Every row gives one point. The points of each table are mixes of a few directions, plus a little noise. How many directions does each table use, and how many do they share? Where both have some left over, give the other angles between the two spaces (their principal angles), to ten degrees, smallest first.

First, 7 rows:
[[-18   6]
 [-10   4]
 [-48  18]
 [ 85 -32]
 [-51  19]
 [-39  15]
 [ 82 -31]]
Second:
[[  1  82]
 [ -1 -78]
 [  0 -21]
 [  0  17]]
Directions: first 1, second 1, shared 0; angles 70

First, 7 rows:
[[ 66 -15 -40  22  -4 -30]
 [ 76 -51 -23 -24  24 -39]
 [-93  -8  23  36   5  20]
 [ 37 -23 -14  -5  10 -19]
 [ 39 -49  -7 -23  27 -27]
 [-87  59  54 -30 -15  55]
 [-38  87   7  24 -48  42]]
Second, 9 rows:
[[ 76  35 -67  71 -43 -22]
 [-87 -40  77 -82  49  25]
 [ 67  31 -59  62 -37 -19]
 [-42 -20  37 -40  24  12]
 [-22 -10  20 -21  13   7]
 [ 13   6 -12  12  -7  -4]
 [-68 -32  61 -64  39  20]
 [ 14   7 -13  13  -8  -4]
 [ 51  24 -45  48 -29 -15]]
Directions: first 3, second 1, shared 1

First (10 x 11):
[[-21  27   0   6  17  32 -16 -17 -15   3  -9]
 [-30  38   0   9  24  44 -22 -24 -22   4 -13]
 [  8 -11   0  -2  -7 -13   6   7   6  -1   4]
 [  0   0   0   0   0   0   0   0   0   0   0]
 [-22  29   0   7  18  33 -17 -19 -17   3 -10]
 [-29  38   0   9  24  44 -22 -24 -22   4 -13]
 [ 43 -56   0 -13 -35 -64  32  36  32  -5  19]
 [ 27 -35   0  -8 -22 -40  20  22  20  -3  12]
 [ 14 -18   0  -4 -11 -20  10  11  10  -2   6]
 [  9 -12   0  -3  -7 -14   7   8   7  -1   4]]
Second (9 x 11):
[[ -2  12  26 -33  -3  -1 -25  24  12 -14 -20]
 [-13   2 -25  -1   5 -12   9  -4  -3   8   5]
 [  9 -17 -19  47  -6  10  30 -30 -15  14  21]
 [ -4  13  12   8 -53  12   7   0   2  -3 -21]
 [ 14 -12   2  35 -11  15  17 -19  -8   5  11]
 [ -5   8  10 -26   6  -7 -17  17   8  -7 -11]
 [-14   9 -13 -16   1 -13  -2   6   2   2  -5]
 [-24  16 -24  -1 -35 -10  16  -3  -2   7 -13]
 [ 39 -32  33 -13  95   6 -36  11   4 -11  31]]
Directions: first 1, second 3, shared 0; angles 90

First:
[[-13 -23 -22  10  12 -29 -12   9  -5 -19  -8  -7  -4  -2  19  -5   4  -6]
 [-18 -41  14 -12  47   2  -2   2  20 -29 -25  -8 -11  20   9  -3 -27 -37]
 [-36 -40   8  -8  37  23  -2   6  11 -17 -37   9 -18 -12   6 -22 -22  -4]
 [ -4 -12 -17  17   8 -46 -15 -12   3 -24 -14   1  -6   6  15  -9  -7 -10]
 [ 31  52  16 -16 -18  26  11 -14  16  22   6 -38  26  22 -17  -8  26 -21]
 [ 29  50  -1  16 -42 -20  -1 -30  -2  17  12  12   9  -2 -14  -4   8  19]
 [-13 -41  17  -9  -1  37  18  41 -34  21  51  57 -21 -26  -9  62 -27  44]
 [ 23  54 -15   3 -42   7   3  -1  -9  29  16 -27  25  -6  -7 -11  47  14]]
Second, 10 rows:
[[  9  26  12  -9   0  26  11 -13  20  10 -19 -37  14  11  -8 -21  12 -23]
 [  3  19  19 -10  -4  34   8 -10  10  14 -11   1   2  -3 -16 -14  -2   4]
 [ 11   6  10  31 -28   0  30 -13  -8  23  14   9 -10 -19  -6  29 -26  14]
 [  2  14   1 -14   6   0 -16 -10  11  -9 -15   0   6  11  -5 -26  11  -5]
 [ -5 -53 -38  43  -4 -73   6  29 -34 -15  42   1 -14 -10  37  63 -14   1]
 [-22 -48 -40  -1  15 -84 -66  16 -35 -51  24  95 -24  -6  18   8  -8  48]
 [-13 -15   1 -26  26  34   4  29   5  -1  -5 -36  10   9   7  -5  21 -23]
 [  7  28  27  -6 -14  40  13 -20  11  21 -11  13  -1  -9 -24 -14 -10  14]
 [  2   6 -14 -10  14 -21 -18  -1  12 -19 -14 -30  13  22  11 -22  23 -28]
 [  6  17  23   1 -11  43  30  -7   9  26  -5 -17   3  -8 -14   3  -7  -3]]
Directions: first 5, second 4, shared 3; angles 60

First:
[[ 10 -25 -29  -6  15 -48 -36  37  17   0 -29 -32  10 -33  18 -19   9 -21
  -19  13  61 -10 -46  55 -33  23   1  10  35 -44 -53 -10]
 [ 25  47   5  38   7  18  30  38   4  34  11  64 -21  31  43   5 -12 -27
  -10  60   6  12  23  12  47  38  18 -47  32  72  34   4]
 [-18 -27  -7 -10  14 -25 -22 -22  -5 -15 -10 -43  27 -26 -21  -4   0  14
   -1 -28   6  10 -34 -10 -42  -7 -19  32 -29 -35 -34   8]
 [  9 -20  14 -23 -15  18  20 -40   5 -15  20  -6   0  10 -21   7   2   9
   11 -15 -29   1   4 -23 -22   3   2   9 -18   5  21   5]
 [ 33  26   5  15   4  37  11  33   1  22 -37  44 -36  44   5 -24 -33  -2
  -15  -1  -5 -14   5  30  17   8 -12   2  21   2  10 -19]
 [-25  19 -30  35  17 -77 -15  47   9  17  44  -6  34 -61  72  30  48 -48
   -5  94  71  25   0  16  34  40  46 -65  42  58 -14  25]
 [-63  39   4  29  14  21 -34   4 -50   5 -40  -3   1   3 -32  -6 -22  49
   12 -70 -34  -4  33 -35  56 -95 -42  30 -49 -42 -13  -7]
 [ 34 -25  16 -46 -44  35  29 -26  23 -19  22   9 -29  26 -15   3  15  -5
   13  -9 -27 -32  26   7 -10   0  22  -4  21  -6  39 -16]
 [ 10 -34  17 -57 -53  34  18 -43  15 -33  27 -11 -23  14 -34   9  26  10
   25 -36 -39 -38  38 -11  -6 -34  19   7   4 -29  36 -17]
 [-15   1   3  25  42 -13  -1 -29 -19   5  -8 -15  37  -8 -15  -2 -32  21
   -9 -10  -9  49 -47 -39 -41  24 -36  27 -59  20 -22  30]]
Second (10 x 32):
[[-37 -44 -31 -30  -9 -67 -56   9   9 -28  -1 -75  28 -71   0   4  49  -6
    7 -14  51 -23 -18  25 -19 -34  14  13  18 -76 -54  -8]
 [-13 -10   1 -11  -6  -2  -8 -14  -4 -11   2 -17   5  -9 -14   3   7  10
    8 -20  -8  -5   4 -10  -3 -21  -3  11 -12 -19  -4  -1]
 [-36 -40 -26 -29  -9 -56 -49   3   5 -28   0 -68  26 -62  -5   4  44  -1
    9 -19  39 -21 -13  17 -17 -36  10  14  10 -70 -46  -7]
 [ 28  40  38  24   3  77  58 -27 -15  21   3  70 -28  74 -16  -2 -51  19
    0  -5 -68  22  25 -42  19  17 -20  -3 -35  68  60   8]
 [ 42  47  30  35  11  66  58  -2  -6  33   0  81 -30  73   6  -5 -51   1
  -11  23 -45  26  15 -20  20  43 -12 -17 -12  83  54   9]
 [ -2  -4  -5  -2   1  -9  -6   5   3  -1   0  -6   3  -8   4   0   6  -4
   -1   4  10  -2  -4   7  -2   1   3  -1   6  -6  -7  -1]
 [-20 -17  -2 -16  -8  -9 -15 -16  -5 -16   2 -28   9 -18 -17   4  13  12
   10 -25  -4  -8   3 -10  -6 -29  -2  14 -12 -30 -10  -2]
 [-31 -40 -33 -26  -5 -71 -55  19  12 -23  -2 -69  27 -71   9   3  48 -13
    3  -2  59 -22 -22  34 -18 -23  17   7  27 -69 -55  -8]
 [ 40  35   8  32  16  25  34  26   6  33  -4  59 -21  42  30  -7 -31 -20
  -19  46   1  18  -3  14  13  56   2 -26  19  64  25   5]
 [ 28  31  21  23   7  46  39  -4  -5  21   0  54 -20  50   3  -3 -35   2
   -7  14 -33  17  11 -16  14  27  -9 -10 -10  55  38   6]]
Directions: first 5, second 2, shared 2

First, 9 rows:
[[ -2  -4   7   9  10  -3  -2  33  -7 -14  21 -43   6   1 -20   3  -6 -15
  -23   1  -7  -1 -22 -24  -8  -9  -7 -23 -13   2 -23 -23]
 [ 29 -19 -18  -4 -14  23  27 -33   4  26 -11  31   7   5  16 -10   5  -1
   36 -23  20   8  12  15   5 -22   6   7  18 -10  23  26]
 [ -5   6   5  10   0  -9 -10   6   1  -7   2   6   2  -8 -15  12  -4  -2
  -12   0   1 -10   7   4  11   6   6   8 -12  13  -1   2]
 [-10   2   7  -7  11  -2  -3  23  -6 -11  12 -40  -5   7   3  -8   0  -2
  -14  12 -16   7 -24 -24 -20   2 -13 -23  -1  -8 -21 -25]
 [ 38 -27 -17   9 -11  25  32 -12   0  20   5   9  18   3  -7  -4  -1 -16
   24 -32  24   3   2   2   8 -36   7  -6   7  -5  12  18]
 [-34  27   5 -36   1 -11 -18 -37   7   4 -33  32 -31   8  55 -18  14  41
   20  35 -21  15  13  19 -17  42 -10  22  25 -14  15   4]
 [-24  20  10  -2   3 -19 -23  -1   3 -11  -9  14 -11  -7   2   9   0  14
  -12  18 -10  -7  12  10   5  28   2  17  -6  10   1  -1]
 [-27  21  16   7   8 -24 -29  20   0 -22   3  -6  -7 -10 -17  16  -5   4
  -30  18 -13 -13   3  -1   6  25   1   8 -19  16 -11 -12]
 [ 35 -26 -14  14  -8  21  27   0  -2  14  11  -2  20   1 -17   1  -4 -21
   12 -31  22  -1  -3  -4   9 -36   7 -10  -1  -1   4  12]]
Second, 10 rows:
[[  1  11   3  14  -5  -5 -10   1  -2  -9 -14  14  -1 -17  -6   7  -5  -1
    9   0   0 -12  24  13  21  11  12  18  -7  11   4   6]
 [  4  12   1  15  -8  -5  -8  -7  -1  -7 -20  25  -1 -20  -2   7  -4   0
   16  -3   2 -13  31  20  27  11  15  24  -4  11   9  12]
 [-12   2   3 -16   8   0  -1   6  -2  -2   5 -23  -8  13  16 -12   4   7
   -5  14 -13  12 -20 -14 -23   5 -15 -17   8 -13 -10 -16]
 [ 15  -1  -6   0  -7  13  11 -12  -5   4 -18   4  -4  -4  20 -15   1  -1
   35  -5   0   4  13   6   6  -3   4   3  14 -10   6   5]
 [  9 -35 -11 -16   3  12  26 -11  13  31  38   1  19  31 -14   6   7  -2
  -28 -18  21  13 -39 -12 -28 -33 -14 -21   3  -6   7  10]
 [ -1   6   5   2   7   2  -3  26 -12 -18  -1 -44  -6  -4   7 -14  -4  -9
    5   9 -18   4 -10 -21  -7   2  -7 -20   1 -10 -22 -26]
 [ -4  -1  -6   3 -14 -14  -7 -48  23  26  -4  95  10  -4 -20  34   4  19
  -14 -13  32 -17  34  49  26   8  19  52  -9  29  43  52]
 [  9  -2  -3  -1   1   9   7   5  -6  -2  -5 -17  -2   0  11 -12   0  -5
   16  -1  -5   6  -3  -8  -4  -5  -3 -11   8 -10  -6  -8]
 [-12  16  17  23  10 -16 -21  49 -14 -36   9 -48  -1 -18 -26   9 -12 -17
  -24  11 -19 -15  -4 -21  10  12   2 -12 -24  12 -31 -31]
 [ -8  -9  -2 -24   6   4   8  -8   5  13  13  -7  -3  22  15  -9   9  10
  -10   6  -2  15 -26 -11 -28  -5 -16 -15  11 -13   0  -5]]
Directions: first 3, second 4, shared 3
